Each row is a point. Two turns around zero, p and q, are shown by what they do to some points. Where does a point land after both, in the order given? Backwards means that the second turn is done in reverse. Each puzzle has new turns, and all numbers are rounded.
In the rows, zero is written as 128.

Turn p:
[121 115 147] => [128 104 130]
[150 153 148] => [ 93 130 111]
[156 122 148] => [ 97 118 140]
[111 151  98] => [150 158 110]
[102 100  99] => [171 130 149]
Turn q:
[100 172 160] => [116  68 126]
[117 134 150] => [126 107 141]
[118 142 112] => [134 121 106]
[150  96 111] => [133 169 135]
[120 115 118] => [144 136 127]
[163 108 117] => [115 167 133]
Where do these land?
p, then q backwards: [115 147 113] => [128 121 101]
q, then p: [139  80 144] => [ 91 110  97]
p, then q: [136 152 107] => [117 112 101]
p, then q: [111 153 115] => [117 138  99]
p, then q: [139 108 162] => [158 130 156]

Turn p:
[141 107 152 104 109 150] => [149 114  87 143 137 132]
[127 167 101 164 151 155] => [137 131 191 128 141 153]
[134 117 176 113  76 142] => [129  86  81 168 129 127]
[144 125 116 115 130  98] => [111 148 114 114 110 135]
[126 131 149 137 144 101] => [111 149 132 145 120 107]
[133 106 125 113  96 117] => [114 111  93 116 125 131]
[ 90 155  96 139 135 166] => [156  99 180 107 131 131]
[126 142 123 126 162 118] => [135 157 148 125 116 122]
[131 102 114 142 149 105] => [109 156 127 107 144 115]
Turn q:
[112 145 148 163 112 136] => [152 115  92 129 110 139]
[126 110  96 157 147 111] => [144 173 141 139 111 129]
[122 108 143 107 154 134] => [122 138 128 114 156 101]
[112 149 142 113  91 125] => [127  95 117 122 140 161]
[147  97 145 142 100 140] => [137 115 134  87 101 122]
[151 113 142 127 140 114] => [105 143 126 110 119 115]
[127 174  81  87 151 135] => [107 118 158 193 157 129]
Where do these land?
p, then q: [149 125  89 129 122 138] => [130 103 141 134 151 101]
p, then q: [142 107 122 124 114 110] => [141 131 145 146 147 136]
p, then q: [ 62 176  80 118 108 130] => [109 101 135  40 149 137]
q, then p: [152 156 143 112 124 140] => [116 118 122 106 145  98]
q, then p: [141 108 150 129 139 151] => [112 140 107 115 103 120]
q, then p: [ 98 116 136 124 128 117] => [150 148 136 125 122 143]
p, then q: [148 122 156 161 112 115] => [165 154 108 145 130 127]
p, then q backwards: [132 114 146 127 177 122] => [114 106 114 141 172 124]

Turn p:
[ 91 153 100 107 144 110 118 144 147] => [144 143 129  70 130 137 115 150 129]
[146 120 125 149  97 158 165 152  90] => [120 103 150 162 171 145 138  96 152]
[ 91 154 166  86 148 120 101 126 111] => [149 111 108 111 133 132  90 161  76]
[152 142 100 141 127 151  86 149 102] => [158 141 179 148 141 132 148 149 125]
[139 130 102 152 124 109 137  97 134] => [141 142 114 123 117 111 162 107 144]
[125  97 167 114 143 103 117 111 152] => [108 133  92 140  93 110 100 144 119]
[115  98 151 151 123 117 100 144 137] => [129 142 138 147 113 104  86 129 139]
[155 131 118 118 152 107 164 133 130] => [125 125 100 127 118 165 149 133 152]
[152  95 166 159  82 106 122 132 162] => [106 104 136 159  86  83 108 112 164]
[121 118 116 110 113 145 140 124 113] => [111 124 127 127 161 125 137 130 125]
[ 97 149 124 130 145 152 136  99 138] => [126 143 123  99 131 133 133 102  89]
[153 148 101 118 139 158 150 124 121] => [119 127 139 124 141 161 171 125 120]
Turn q:
[117 121 102 136 101 104 144 106 138] => [140 121 124 122 143  92  98 112 118]
[143 114 108 139 106 106 101 139 136] => [161 139 126 122 136 137 105 102 144]
[107 136 128 109 165 111 132 134 137] => [127 107 149 132  92 125 142 122 111]
[125 144  97 105 101 215 102  78 151] => [ 65 126 151 171 159 116  85 151 190]
[130 132 145 165 122 145 131 153 133] => [123 147 111  91 123 140 131 146 141]
[136 169 149 110 137 140 123 129 117] => [107 106 133 136 131 164 134 149 117]
[109 118 185 108 145 116 139 144 123] => [132 143 157 118 119 137 170 148  90]
[119 120 113 117 131 113 135 147 100] => [157 126 114 147 112 123 131 135 115]
[149 114  96 105 122 124 146 123 144] => [118 141 119 155 123 116 105  97 118]
[146 113 157 186 149 106 128 125 102] => [148 123  96  84 144 131 179 116 134]
Where do these land?
p, then q backwards: [125 117 128 115 107 120  97 129 119] => [ 96 123 124 125 111 136 136 114 117]
q, then p: [147 143 145 103 122 138 155 151 110] => [149 133 156 131 166 144 128 113 126]
q, then p backwards: [142 125 112 125 110 102 161 108 117] => [100 123 152 127 121 132 130  96 103]
p, then q: [125 109 139 104 126 127 164 133 116] => [128 124 135 135  99 102 130 127 158]
q, then p: [ 55 133 112 131 198 130  98 115 119] => [ 74  92 106 149 109  96  94 114 189]
q, then p: [105 114 100 123 120 147 121 113 138] => [141 129 127 121  93 109 110 130 142]
q, then p: [136 137 145 137 124 122 123 209 129] => [115  87 183 125 155 136 160 142 114]
p, then q: [134 117 118 149 123 142  99 114 123] => [132 110 116 102 140 139 135 128 106]
p, then q: [134 117 150 109 124 134 132 109 179] => [163 129 146 135 134 100 103 158 117]
p, then q: [137 159 140 132 109 118 166 106 134] => [123 145 125 155 145  84 127 109 124]
q, then p: [150 115 102 102 122 130 114 124 138] => [143 141 137 133 105 109 137 104 110]
p, then q: [145 150 146 208 151 125 107 125 114] => [104 124  97 102 204 148 123 113 137]
